Each row of a before or after table is a point. One or more steps were done to the points. Then noise was added and the rows were shuffled. The steps act on columns, c1 being the first. Name the steps. A step turns or swaps two columns, mirrors them in a line or flattens them onto one, adds a multiple of one to another, or multiplies or shifts one. Angles are multiples of 10 degrees, from the lower column toward the higher: turns from -170 to 170, lines from 10 to 170 but not 90. Use the fewest steps. Two steps may share a column if one is a turn and the other turns, adds or multiplies; they go together, in the order done. Otherwise the lowest column goes first.
(in the rows, 128 means zero)

Before (9 x 3)
[[123  94 204]
 [ 79 112 149]
 [125  78 101]
 [133 120 209]
 [188 123 171]
 [194 164 169]
 [173 152 129]
 [135 153 136]
 [ 70 187 124]]
After (9 x 3)
[[ 62  90  92]
 [137  83  76]
 [ 65  95 159]
 [163 159  87]
 [104 125 169]
 [ 58 134 166]
 [ 66  63  86]
 [124 125 127]
 [155  45 143]]
Steps: turn c1 and c3 by 120 degrees; shift c2 by -30

Before (12 x 8)
[[162 105  89 151  99 149  78 113]
 [113 118 153 117 149 144 134 145]
 [102 104 163 145  98 106 108 109]
 [102 151  95 125 165 100  88 147]
 [ 98 153  90 154 120 154 137 196]
 [173 117 139 170 159  98 157 108]
 [159 175 137 100 139 148 163 162]
 [183 108 140  90 177 172 118 122]
 [132 195 111 134 176 138  74 161]
 [113 131 151 103 114 143 112 186]
 [136 156 161 123 131 109 161 119]
 [176 128 106 114 180 144  90 162]]
After (12 x 8)
[[137  95 136 125 120 113  91 195]
 [200 124  91 126 180 112 106 162]
 [130 150 156 128 158 152 137 107]
 [ 59 117  88 129 167 163  93 148]
 [ 68 159 109 128  97 141 163 109]
 [248 131 118 128 177  80 141 120]
 [108 107 163 129 132 157 161 117]
 [146  63  75 128 174 140 110 158]
 [194 139  77 127  99  97  89 111]
 [136 119 110 130 113 115 151 187]
 [136 133 132 128 149 109 153 144]
 [189  78 161 128 140 126 139 160]]
Steps: add 1.5 times c6 to c1; turn c2 and c6 by 160 degrees; swap c3 and c7; multiply c4 by 0

Before (14 x 12)
[[165 106  91 113 103 148 142 144 150 147  86 148]
 [137 138 208 155  86 148 149 147  66 156  92  78]
 [155 126 151 120 123 111 140 126 134 191  90  78]
 [165 119  89  99  94 101  99 155 158 123 177 118]
 [157 118 118 106 102 156 156 112 152 192  92  74]
 [153  86  98  98 112 137 133  95 121 111 107 102]
 [155  97 127  93 153 152 123 152 146 119 107 130]
 [128 147 196  99 120 164 159   7 149 123 133 125]
 [168 139 100  89 142 160 150 137 116 105 102 124]
 [146 127  98 133 163 166  91 148 142 132 168 129]
 [146 143 121 131 102 151 108 136 159  95 111 105]
 [113 116 162  88  93 160 125 159 156 110 166 121]
 [108 147  88 129 120 135 165  85 145 113  81 120]
 [159 110 147 135 118 141 160 124 162 138 148  96]]
After (14 x 12)
[[148 102 146  76 140 120 139 136 141 171  85  76]
 [119 124  89 142 104 145 163 109 153 119  86 118]
 [147 137 162  89  88 137 120 159 172  66 177 120]
 [178 147  92  94 135  86 101 129 178  94 168 114]
 [167 118 210 145 109 156 154 160  31 174 105  85]
 [159  72 100 106 127 142 136  94 122  87 116 109]
 [149 121 146 125 137 138 159 148 187 147 153  92]
 [172  86  91  96 142 167 145 155 164 123  99 156]
 [135 147 197  98 125 164 159  26 157  95 149 124]
 [165 102 114  58 135 164 146 129 173 154 101  71]
 [127  90 127  83 163 149 120 148 159  78 111 128]
 [117 143 105 130 161 148  92 128 148 134 182 129]
 [143 121  99  93 168 169 153 159 107  72 114 127]
 [161 131 131 155 128 154 112 119 183 107 116 101]]
Steps: turn c1 and c5 by 50 degrees; add 0.5 times c11 to c2; turn c6 and c11 by 20 degrees; multiply c4 by 1.6; turn c4 and c10 by 40 degrees; add 0.7 times c7 to c8; multiply c9 by 1.6
